Each wall is flat, endless, passes through zero and stands at right angles to its row. A trip goes straight from one point to another. Which walls does it cross, in order?
(in the rows, 128 means zero)

Walls:
(1): [150 114 140]
(2): [ 95 160 155]
(3): [117 170 131]
(4): [119 168 159]
(5): [ 74 124  81]
(6): [115 156  99]
(7): [147 137 113]
(8): [144 142 132]
(9): [160 173  98]
(10): [135 118  84]
Trips:
[107 128 161] to [130 140 163] => 1, 8
[105 216 113] to [189 145 155] => 5, 1, 6, 2
[148 117 190] to [124 128 168] => 3
[129 119 112] to [155 102  78] => 1

Walls:
(1): [134 146 105 123 100 102 142 153 102 153 123]
(2): [114  97  78 154 120 134 116  90 147 148 139]
(3): [119 141 166 163 176 178 133 162 113 114 107]
(4): [132 153 115 143 121 106 115  88 142 133 127]
(5): [133 142 118 108 100 159 134 164 120 111 160]
(6): [140 117  66 142 137  84 134 116 167 121 123]
(7): [175 111  87 137 151 102 125  78 161 127  98]
(8): [152  96 168 163 149 108 114 126 137 153 150]
(9): [137 145 161 157 151 107 116 162 114 151 140]
Trips:
[154 130 106 101 144  94 124 105 145 101 123] to [ 97 145 137 136 130 135 144 167 137 135 103] => 2, 1, 3, 4, 9, 7, 5, 6
[174 157 161 126 102 172 120 160 145 114 109] to [139 142 149 139 120 147 184 117 110 151 143] => 1, 8
[132 122 102 152 104 151  89 145 118 125 112] to [138 102 122 144 151 139 196 117 113 114 154] => 7, 1, 8
[150 110 134 103 132 111 156 193 143  89  90] to [123 147 110 125 154 156 162  79 143 154 165] => 9, 7, 1, 2, 4, 3, 5
[ 90 136 138  96  94 135 157 186  96 140 149] to [120  93  58 126  94 151 128 128 152 151 104] => 3, 9, 2, 6, 7, 4
[102 140  47 151 132 132 162  70 138 116 159] to [101 148 141 142  96 102  87 149 144  93 111] => 1, 5, 7, 2, 9
[171  84 117  97 132 162  85 144  94  89 108] to [ 61 142 130 138 105 144 134 109 103 160 113] => 7, 2, 1, 5, 4

Walls:
(1): [ 87 150 102 170  98 146 161 124 158 110 135 119 146 161 166 163 154  93
 103 141]
(2): [131 153  89 128 160 185 142 111 174 146  76  94 128 156 141 112 119 149
 110 101]
(3): [138 152 150  95  47 137 178 142 115  98 157 113  20 118 112 147 165  88
 116 137]
(4): [150 117 165 117 134 139 165  94 105 126 113 142 133 117  75 156 105 138
 148 118]
(5): [120 120 131 109 107 121 182 169 157 131 155 130 128 134  95 107 107  95
 100  96]
(6): [169 121 157 163 141 162 127 108 125  94 120 125 118 165 143 133 105 141
 157 131]
Trips:
[127 127 131 119 175 123 145 115 168 138  99 139 149 126  90 182 120  96
 137 174] to [119 164 161 135 158 184  87 116 147 103 146 114  67 112 144 142 142 102
 159 136] => 6, 3, 4
[141 105 115 138 161 104 181 144 130 113 147 113 120 121 117 130 177  89
 120 134] to [101 127 126 134 190 143 134 157 126 201  99 104 121  94 152 142 154 100
 100 141] => 2, 3, 5
[131 100 164 151 171 101 112 137 105 112 128  82 119 109 101 101 148 142
 142 118] to [125 121 130 148 122 134 149 164 116 165 116 102 123 133 110 150  89 134
 147 133] => 5, 2
